Each row of a before or after table is a point. The points were changed in one or more steps. Then noise was added and the rows were shuffled. The steps act on how far a point lies along the listed directions, d1 being the first. What was done? A step turns or swaps two directions, mirrors them in a line or flattens them onto one, adds a multiple of one to another, or multiplies one. Angles are multiples of 10 degrees, from the lower direction toward the higher: turns from -170 to 170, lines from 10 to 170 but not 90. Use the fewest steps. Two steps may share a direction if one is a turn and the other turns, adds or multiplies; they go together, in the order done. Otherwise the lowest direction goes first.

Directions:
(1): [ -9 -16  52]
(2): [ 54 -10   7]
Before (14 x 3):
[[ 20 -25  32]
 [ -7  39 -36]
 [ 45  -3 -21]
 [-21   5   9]
 [-26   6 -26]
 [-29  24 -33]
 [ 30  -9  35]
 [ 34 -21  13]
 [  1   3 -22]
 [-43  -4 -24]
 [ 64 -21  52]
 [107 -34  41]
 [ 16 -16  29]
 [-55  20 -18]]
After:
[[ 37  -5  18]
 [-46  -9  -4]
 [116 -16 -15]
 [-10  35 -27]
 [ 70 -13  18]
 [ 51   2 -39]
 [ 17 -13  14]
 [ 20 -22  19]
 [ 41 -17  -6]
 [  0   3 -24]
 [-28   0 -12]
 [-59  12  10]
 [-20   4  18]
 [-33  19 -17]]
Steps: add -0.5 times d2 to d1

Directions:
(1): [ -2 -16 -28 -58 -33  27]
(2): [ 1 21  8 17 12 72]
(3): [-14 -29 -45   0  56   4]
(4): [-54  53 -11 -15   5 -10]
(5): [ 50  41 -44   4   0  -9]
(6): [ 24  13  37 -48  42  -4]
Before (12 x 6):
[[ -8  59  71 -36 -82  -4]
 [  6 -15  26  45  52 -32]
 [ 17  -1 -10 -32   8  -4]
 [-83 100 -26  37  49 -45]
 [ 10 -21  10  -9  11   9]
 [ -2 -26 -10   8  -2  -8]
 [-21 -36 -18  -3  11   7]
 [ 68  48 -21   9  20  15]
 [ -3   6  24  64  22   0]
 [  9  -4   3 -21  15 -25]
 [  5 -31   3  21 -60 -15]
 [  3 -24   4  -1  36   1]]
After (12 x 6):
[[  59  -69  -42 -101  -50   33]
 [  30   56   -1   35  -13    5]
 [   5   11   -4   11   -8  -21]
 [  16  -14   41  -36   70    8]
 [  -6   -8   26   -9  -11  -13]
 [ -14    1  -24   11  -11  -39]
 [ -15   -4    8   20    8  -13]
 [  39  -58   16   28   -9  -21]
 [  50  -39  -12   27    9   10]
 [ -24    7   21  -17    3  -12]
 [ -15  -23    5   16    4  -29]
 [ -26   42   21   -1  -33  116]]
Steps: swap d1 and d4; turn d2 and d3 by 70 degrees; turn d5 and d6 by 90 degrees

Directions:
(1): [ 28  14 -43 -14 -24  50  -4 -28 -56 -31 -17]
(2): [ -5  -4  54 -51 -45  37 -17  19  -1  35 -24]
(3): [-61  23   3 -45  34   1  12 -12  13 -47 -36]
Before:
[[ 29   8 -38 -29 -26  79  -6 -49 -67 -50 -30]
 [ 23   0 -48  33   2  16  17 -21 -24 -15   5]
 [ -2  42 -16 -51 -29  40   0 -49 -42 -49 -22]
 [ 54  16 -55  37 -14  16   4 -18 -47  -7  27]
 [ 34   0   3 -30 -53  57 -14  -4 -32  34   0]
 [  3   1 -25  43  26 -31  10   0  16   2  22]
 [ 92   7 -55  12 -52  41  -5 -53 -56 -19  29]
 [ 67 -21 -75  72   6 -14   1 -27 -27 -10  40]
 [  5  -4  14  -8   4   2  -9  12  15  20 -14]
 [-25   3  -4  -2   1 -18  -5  -8   7 -13  12]]
After:
[[  2  44 -66  -4  11  24  12 -32 -45 -50  -9]
 [-23  21 -18 -57   4  57   4 -46 -37 -68 -47]
 [ 43   4   0 -35 -56  71 -13  -6 -38  33   1]
 [ 18 -10  10   3  -2   3 -11   7   5  27  -6]
 [ 31  28 -60 -40 -25  50   5 -72 -54 -70 -12]
 [-23   1   3   3   3 -21  -7 -11  10 -10  18]
 [-16  13 -45   3  23  18  15 -28 -16 -40 -22]
 [-12  11 -31  26  36 -26  12 -10  11 -12   5]
 [ 16   6 -87  14  35   9  12 -54 -31 -74  -7]
 [-39  44   6 -63  -6  12   6 -38 -11 -53 -23]]
Steps: turn d1 and d3 by 40 degrees; add -0.7 times d2 to d3

Directions:
(1): [  2  29 -21   9 -51  44  32  34 -12  12 -15  25  38  61]
(2): [ 25 -44 -54 -64  -3   6  37 -24   8 -30  25  -4 -22  28]
(3): [  3  26  -4 -30   3 -72   8 -11  -5  13 -76  17 -18  29]
(4): [  5  39 -64  20  33  32 -59 -32  14  13  -2  16 -28  21]
Before:
[[ -18   -2   52   16  -17  -42   15   36  -15   13  -20    7   60  -19]
 [  31    7 -109  -69    6   -1   19  -28   20    9  -29   22  -17   92]
 [  -8   17  -53  -23    7   33  -15    6   12   -1  -13   31    0   44]
 [  11  -14   36    9   42   27  -44  -12   18   -9   69  -29    0  -85]
 [   9   46  -23   33   26  -35  -34  -41   23    9  -65    6  -33   26]
 [ -10   11  -42   51   84    6 -100  -25   40    2  -24    6  -44  -19]
 [ -14   35  -48   50   43   64  -73  -15   39   10   16   34   20  -14]
 [  20   24  -49  -25   18  -29  -39  -31   27  -17  -25   19  -15   34]
 [  13  -43  -26  -30  -25   19   55   15   -7    3  -13    2   29   46]
 [ -21   18   56   35  -43  -20   27   31  -14   18  -42   10   46   22]
 [  -8  -19   36    4   27  -74  -27   21  -10   20  -20  -17   10  -63]]
After:
[[-16  21  -8  58 -22  74 -10   2   6   2  26  22  38  37]
 [ -2 -28  -7 -35  36 -90  -6 -14  25 -13 -93   2 -36  16]
 [ -1  -4 -21  25  -7  53 -33  18   9   1  43   2  52  -3]
 [  3  42 -42  -9  23 -23 -30 -18  18  36 -51   8  -5  41]
 [-13  12  14 -45  -4 -76  38  22  29   4 -84  38  34  13]
 [ 11 -33 -33  -4  30   2 -40  -2   5  -1  33 -15  -1 -40]
 [ 17  30 -42  25  24 -31 -25 -42  24  11 -65   7 -33  33]
 [-18  21  -3 -23   3 -23  -3  16   6   8 -46  29  13  29]
 [ -6 -19  -7  24  -8  46   5  15   0  18   4  -6  32  13]
 [ 17  32 -25  -9  24 -45 -34 -23  19 -10 -39  14 -13  18]
 [ 19 -41  55 -63   9 -47  32   0   6 -26  18 -28   1 -57]]
Steps: flatten d1 and d2 onto the line at 160 degrees; swap d3 and d4

Directions:
(1): [ -2  58 -42  47  30 -11  15   0 -26 -53  -2 -33  36 -47   8   4  22  24
 -41 -35]
(2): [ 30  16 -15  24  -6  28 -16  53 -28 -44   6 -36 -48  11  20  20 -40 -71
  20  21]
(3): [-25   1  -7 -27  51  57 -42 -31 -45 -22 -61 -16 -15  37 -27 -31  -3  24
  15 -11]
(4): [ 16 -43  17  37  43  -4 -54  22 -13 -38  33  70   8  -6  16  24 -27  47
   9   1]
(5): [-29   4 -10 -65 -40 -22 -46   8 -14 -25  37 -22 -42  21  25  39  23  33
 -46 -19]
(6): [-27  27  33  10  32 -29 -39  48 -27  76 -33  -6   5 -14 -19  29 -24 -14
 -49  10]
Before:
[[ 29 -10  36  -8  24  45   8  15   8  55 -53 -24  14  10 -37 -39 -26 -59
   26  41]
 [-10   1  26  11  10 -46 -89  96 -21  21  45  20 -36  -5  52  83 -38 -11
  -66   5]
 [  9  10  42  14   6 -24  13  18   1 106 -22   1   1  -4 -27  16  -8 -35
  -12  54]
 [ 47  -5  12 -15 -65 -42   9  38  46   5 116  32 -12 -30  49  53  12 -13
  -33  20]
 [ 15  26 -16  54  53  43  26 -25 -12 -33 -21  21  45 -21 -34 -44  -9   6
   18 -30]
 [  9  -8  41   9 -44 -40 -31  73  16  30  61  13 -11  -1  30  65 -38 -32
   -4  36]
 [ 37   6 -11  87  37   1  43  21   8 -21 -11  -3  25 -21  12 -10   5 -12
  -23   8]
 [-32 -15  11 -27 -14 -13 -42  15  -1  64  -7  -7 -12  27  -2   7 -22 -13
  -23  36]
 [ -1 -10  33  -9  32   3 -47 -14 -12  58 -35  28  -8  10 -12  -4 -36   7
  -18   4]
 [-37 -17  15  13  24 -10  -3 -44  -7  20 -30  13  16  -3 -28 -13  25  10
   11  23]
 [ 10  35 -15 -44 -23   8   1  16 -25 -25  23 -80 -56  24  17  19 -21 -58
    2  18]
 [  7  48 -41 -33 -65  -4  79  -4  10  41  -7 -57 -43 -17   7 -13  28 -81
  -16   0]
 [  9 -10  44  -8  -3 -17 -52  49 -16  66 -36   9  -6  12 -25  40 -24 -55
   -7  10]
 [  2  -7 -10 -11 -20 -27 -34  75  -9 -11  52 -24 -70  13  33  67 -42 -57
  -16  33]]
After:
[[ 18  -8  40 -14   6   0  27   7  36  69 -22  -7  39 -18 -33 -22   4 -23
   -7  24]
 [-23  49 -41 -61 -21  31  54 -48 -14  48 -57 -50 -30   5 -24 -46  37 -32
  -10 -20]
 [ 25  -4  26  21   4 -25 -13  23   7  58  -6  27   1 -17   3  17 -45 -24
  -21  14]
 [ 13  34 -24  34  -4  -8  23   2   7 -40  41  13  30 -34   1   3   9   9
  -25 -36]
 [-42 -21  39 -15  80   6 -98  22 -40  54 -37  46  -6  20  -5  25 -25  46
  -38  -6]
 [-26   3  12 -72   8 -12  28 -71   7  46  -7 -28  23  11 -24 -18  30  37
   -9  -5]
 [ -5  -4   5  36 -13 -25   7  12  -4  -4  17  -2  -8 -16   2  21   3 -43
    8  44]
 [-34 -19  41 -22  55  40 -67  -9 -35  30 -56  14   7  42 -36 -17 -35  34
   32  13]
 [-53 -38  18 -52  61   4 -34 -39  -5  46 -39  23   0  28 -38 -13  -2  59
   -5   0]
 [  3  21  31  10  35   7 -13  14 -32  80 -54 -11 -18  11 -30   5  -8 -38
   -7  47]
 [ 13  -7  -3 -50  55  97 -66 -21 -51 -38 -30   5 -42  46 -11 -24 -12  15
   24  10]
 [ -1   9 -21  32  43  11   2   0 -22 -38 -22 -19   6   9  10  -6  26  41
  -52 -15]
 [-21 -20  15   1  -4  -6 -23  22   4  73 -20   4   3  19  -7  -7 -30 -29
   -6  46]
 [ -3 -12  46  -4  14 -21 -42  21 -15  82 -54  20  26   4 -40  23 -14 -25
   -4   2]]
Steps: multiply d5 by 0.4; turn d1 and d5 by 30 degrees; turn d2 and d3 by 160 degrees
